Every row gives one point. Each copy is the shape, with its points in the same order, turned, moved and blurred by noise. Is it also mirrored, or only turned?

Shape (5 x 2):
0:   3  25
1: -25 -53
2:  26  -3
3:  39  42
4:  16   7
Copy 1 (5 x 2):
0:  25  35
1: -51 -10
2:  25  -3
3:  59  26
4:  24  11
Copy 1 is: only turned
Copy 2 (5 x 2):
0: -25   1
1:  58 -18
2: -13 -31
3: -55 -16
4: -14 -18
Copy 2 is: mirrored
Copy 3 (5 x 2):
0: -13   1
1:  40 -50
2: -20 -22
3: -43  16
4: -17 -17
Copy 3 is: mirrored
Copy 4 (5 x 2):
0:  -1  24
1:  -7 -60
2:  28   8
3:  21  54
4:  16   7
Copy 4 is: only turned

Shape (7 x 3):
0: -10 -25  23
1: -11  22 -45
2: -48 -31  24
3:  -7 -26   3
4:  10  -7   4
5:  22  31 -14
6:   9  15  27
Copy 1 (7 x 3):
0:  10 -37 -18
1:  -1  35  19
2:  35 -50   8
3:  17 -18 -18
4:  -8 -11 -19
5: -38  19  -3
6: -32 -27  -8
Copy 1 is: mirrored
Copy 2 (7 x 3):
0: -20 -27 -29
1:  12  15  27
2: -60 -34 -18
3: -14 -31 -18
4:  10  -9 -23
5:  29  25 -17
6:  -2  13 -46
Copy 2 is: mirrored
Copy 3 (7 x 3):
0: -28  -2   2
1:  40  33 -28
2: -51  28  -4
3: -17  -1 -16
4:   4  -7  -2
5:  46   3   5
6:   7   0  30
Copy 3 is: only turned

Shape (9 x 3):
0: -10 -23  36
1:  46 -19 -34
2:  29 -25 -33
3:  -9  16   8
4:   8  10 -35
5:  -7  18  20
6:   2  23 -26
7:   7  45   1
8:  11  30 -33
Copy 1 (9 x 3):
0:   8  27  42
1: -27 -56  17
2: -31 -38  18
3:  25   3   6
4:  -2 -22 -16
5:  40   4  14
6:  10 -20 -17
7:  42 -19  -5
8:  15 -34 -19
Copy 1 is: only turned
Copy 2 (9 x 3):
0: -24 -45  33
1:   1  42  29
2: -14  32  21
3:  -2 -28  -6
4:  -4  16 -15
5:   2 -39   0
6:   4   3 -19
7:  27 -23 -19
8:  13  12 -24
Copy 2 is: mirrored
Copy 3 (9 x 3):
0:  25  19  25
1: -23  43 -46
2: -29  37 -30
3:   6 -17  -6
4: -25  -2 -32
5:  22 -17  -9
6: -19 -14 -32
7:  12 -28 -38
8: -22 -17 -45
Copy 3 is: mirrored
Copy 4 (9 x 3):
0:  10 -26  35
1: -60 -16 -18
2: -49 -27 -20
3:   9   8   0
4: -20  -8 -33
5:  16   9  13
6:  -8   6 -28
7:   2  33 -14
8: -17  13 -38
Copy 4 is: mirrored

Shape (8 x 4):
0:  28   8 -13 -30
1:  -8  33  14 -24
2:  17  37 -34  33
3: -10  -2 -34 -18
4:  12 -19   6 -34
5: -40  29 -34  19
6: -16  10  31 -25
7:  24  25  35  29
Copy 1 (8 x 4):
0: -39  25 -12  27
1: -55   3  -4 -15
2:  -4  60   3 -24
3:  -5   7 -32   7
4: -32 -10  -3  38
5:   6  13 -23 -47
6: -48 -24   8  -6
7: -37  24  53 -13
Copy 1 is: mirrored
Copy 2 (8 x 4):
0:  21  42   6 -25
1:  30  15  38  12
2:  26  43 -32  38
3: -23  37   8  -1
4:   0   9  13 -34
5: -19  34   7  58
6:   8 -14  43   1
7:  52 -18 -16  15
Copy 2 is: only turned
Copy 3 (8 x 4):
0:  16  38 -10 -18
1:  -2  -6 -14 -35
2:  58 -16 -27  16
3:  -6  25 -13  18
4:  -6  40  16 -20
5:   2 -30 -28  37
6: -24  -4   8 -35
7:  38 -34  23 -36
Copy 3 is: mirrored
Copy 4 (8 x 4):
0:  17  -1 -14 -46
1: -10  32  -3 -19
2: -48 -34 -12 -31
3:  16 -11 -32  -7
4:  39   5   1 -19
5: -40  -2 -27  21
6:   8  39  17  -7
7: -27   2  48 -31
Copy 4 is: mirrored
